Rows are points. Each copy is the shape, with its points in the same order, stretched, turned, moved and blurred by noise. Say if it was mirrored as well.
In the rows, zero is written as 128.

Shape (9 x 3):
[[156 156 214]
 [ 94 141  37]
 [ 99 144  95]
 [110 170 108]
 [112 156 214]
 [ 91 111 150]
 [168 159 164]
 [125 149 102]
 [103  53 165]]
Copy 1, 9 rows:
[[206 146 172]
 [ 61 150  84]
 [ 98 164 118]
 [109 169 112]
 [171 177 198]
 [106 141 168]
 [184 152 135]
 [116 160 108]
 [109  87 184]]
Copy 1 is: only turned
Copy 2:
[[ 97 136 219]
 [131 151  43]
 [ 99 139  86]
 [ 96 166 116]
 [ 60 115 203]
 [ 82  73 119]
 [136 157 194]
 [124 144 103]
 [115  12 128]]
Copy 2 is: only turned

Shape, 9 rows:
[[105 185 171 174]
 [175 140 119 105]
 [109 146 137 177]
 [101 104 106  73]
 [159 166 116  90]
 [175 125 153  80]
 [197 145  66  92]
 [ 62 198 186 116]
 [ 80 184 153 187]]
Copy 1 (9 x 4):
[[189 158 172 195]
 [129 183  88  97]
 [139 127 149 175]
 [130 110 106  42]
 [160 177  78  89]
 [132 198 125  68]
 [114 178  21  74]
 [241 141 184 138]
 [188 123 165 206]]
Copy 1 is: mirrored
Copy 2:
[[114  84  90 112]
 [139 165 155  96]
 [124 112 105 147]
 [ 76 195 132 127]
 [137 162 122  77]
 [118 150 177  94]
 [170 202 148 104]
 [ 63  92  80  87]
 [118  89  71 134]]
Copy 2 is: mirrored

Shape, 13 rows:
[[125 108 118  69  73 154 163 132]
 [133  81 151  80 168  92 122 175]
 [ 64 195 177 140  87 173 161 182]
 [160 173 157 191 144 183 165 124]
 [122 125 101 111  90 166 133  68]
 [170 154 114 140 139  73 150 112]
 [ 62 122 180 145 142 110 156  67]
 [ 93 137 174 128  91 155  96  82]
 [ 62 114  82 124 170 109 137 166]
 [ 57 100  83 171  88 104 135 186]
 [138 164  72 182 154 195 111 148]
 [107 110 158 156 124 121 122 149]
 [126 103  78  73 106  86  84  94]]
Copy 1, 13 rows:
[[163 178 163  73 128 115 182 117]
 [115 114  86 138 166 141 189 141]
 [100 175 196 172  43  65 135 137]
 [152  65 189 179  71 114 121  86]
 [148 141 182  67 152 124 127 128]
 [171 125 106 144 160 110  97 102]
 [109 106 161 129 136  39 138 170]
 [ 86 114 157  94 104  99 109 141]
 [107 168 151 155 188 133 147 213]
 [136 185 126 129 124 131  97 242]
 [126 102 195 166 128 191  94 142]
 [117 105 120 141 106 119 124 165]
 [124 166 101  64 212 154 112 155]]
Copy 1 is: mirrored
Copy 2, 13 rows:
[[164 110 155 101  99  83 114 212]
 [ 78  77 134  80 139 100 160 186]
 [160 138 196 191  86  69 186 111]
 [217 124 122 146 134 159 155 107]
 [186 139 145  84  99 132  63 160]
 [128 166  92  96 127 152 143 157]
 [157 168 134  55 130  79 139  81]
 [159 129 145 118 116  61  67 115]
 [ 82 129 175  73  91 172 177 126]
 [ 74 126 132 117   7 117 175 133]
 [167 104 163 141  98 227 121 110]
 [117 101 115 116  92  96 149 124]
 [ 76 144 130  65 105 130  57 198]]
Copy 2 is: only turned

Shape:
[[169  95 126  99 133 169 188 168 158]
 [115 172 126  70  64 158 204 161 122]
 [ 65 113 163 117 143 150 107  95 125]
 [170 184 124 112 120 166 169 188 122]
 [101 149  94  91 102 100 142 112 127]
 [129 123 127 123  62 156 152 125  96]
 [105  68 173 123 176 123 101 160  70]
 [138 151 114  72  63 148 160 197 137]
 [166 165 166  78  45 119 151 146 158]
 [ 48  79 142 149 141 117 107 152 118]
 [110  77 163 193 154 115 117 161 109]
 [ 99 111 143 100 114 101 161 119  98]
 [ 89  79 126 104 118 130  71  97 108]
 [ 90  95 130 158 155 108 109 141  85]]
Copy 1, 14 rows:
[[118  86 192 176 164  87 106 167 141]
 [141 106 167 165 111 137  15 195 124]
 [ 78 109 139 128  46 176 132 120 150]
 [113 136 174 133 190 113  73 166 133]
 [147  99 124 107  65 126  82 126  92]
 [133  98 136 146 126 178  80 150 130]
 [ 91 111 188  84  85 184 201 155 130]
 [139  87 157 129 132  90  55 200 146]
 [178  89 176 117 133 128  27 162 186]
 [113 108 133 124  24 148 204 174 128]
 [114 154 151 136 104 156 221 161 124]
 [144 103 156 125  53 166 116 153  93]
 [110  73 103  89  51 180 157 110 147]
 [120 146 125 102  79 175 204 144  95]]
Copy 1 is: mirrored
Copy 2:
[[112  45 125  81 158 131 192 138 133]
 [118  85 206  49  61 179 171 107  91]
 [127 151 172 168 130 136 103 190 147]
 [ 96 114 139  28  97 194 171 130 149]
 [143 156 143 126  59 153 146 120  95]
 [123  98 177 101 122 191  86 103 123]
 [132 153 104 106 173 115  47 227 142]
 [134  65 155  39  57 195 167 146 129]
 [196  81 180  57  72 164 164  90 162]
 [105 134 121 171  99 117  54 210 141]
 [ 92 123  92 131 151  95  30 176 163]
 [135 143 158  94  93 123 107 139  79]
 [168 145 136 184 134 161  74 180 147]
 [109 169  95 135 125 132  39 186 128]]
Copy 2 is: mirrored
Copy 3 (14 x 9):
[[188 102  72  92  77 174 127 149  95]
 [188 148 117  72 149 106 128 146  35]
 [ 75 145 149 119 147 175  78 196 117]
 [206 154 100 110 130 151 164 112 103]
 [133 119 155  93 150  89  90 115 105]
 [147 125 133 140 118 108 132 147  45]
 [ 93  71  85 155 183 183 121 185 139]
 [226 117 126  96 133 106 129 167  84]
 [193 119 184  74 102 126 175 156  75]
 [ 79 114  99 138 149 115  86 212 137]
 [ 77 103  82 161 118 137 152 181 149]
 [ 99  93 129  88 158 117 111 146  83]
 [107  89 164 159 136 136  69 178 121]
 [ 84  94  97 157 161 119 105 153 142]]
Copy 3 is: only turned
Copy 4:
[[154  86  79 180 127 198 156  80 196]
 [159 165 123 151 119 249 215 101 130]
 [ 63 125 172 145 172 107 132  94 130]
 [209 138  90 200 101 189 153 128 119]
 [114 132 145 107 144 176 179 151 100]
 [108 167 133 132  76 181 175  67 103]
 [134  80 116 130 179  55 107  23 106]
 [177 173  94 129 134 219 170  97 134]
 [152 180 142 115  97 202 203 123 193]
 [ 67 109  95 117 200  77 131  74 108]
 [109 103  89 159 139  45 122  81 127]
 [115 111 153 109 143 142 188  85 120]
 [ 55 120 162  75 159 117 108  70  99]
 [109  95 105 116 147  78 135  79  73]]
Copy 4 is: mirrored
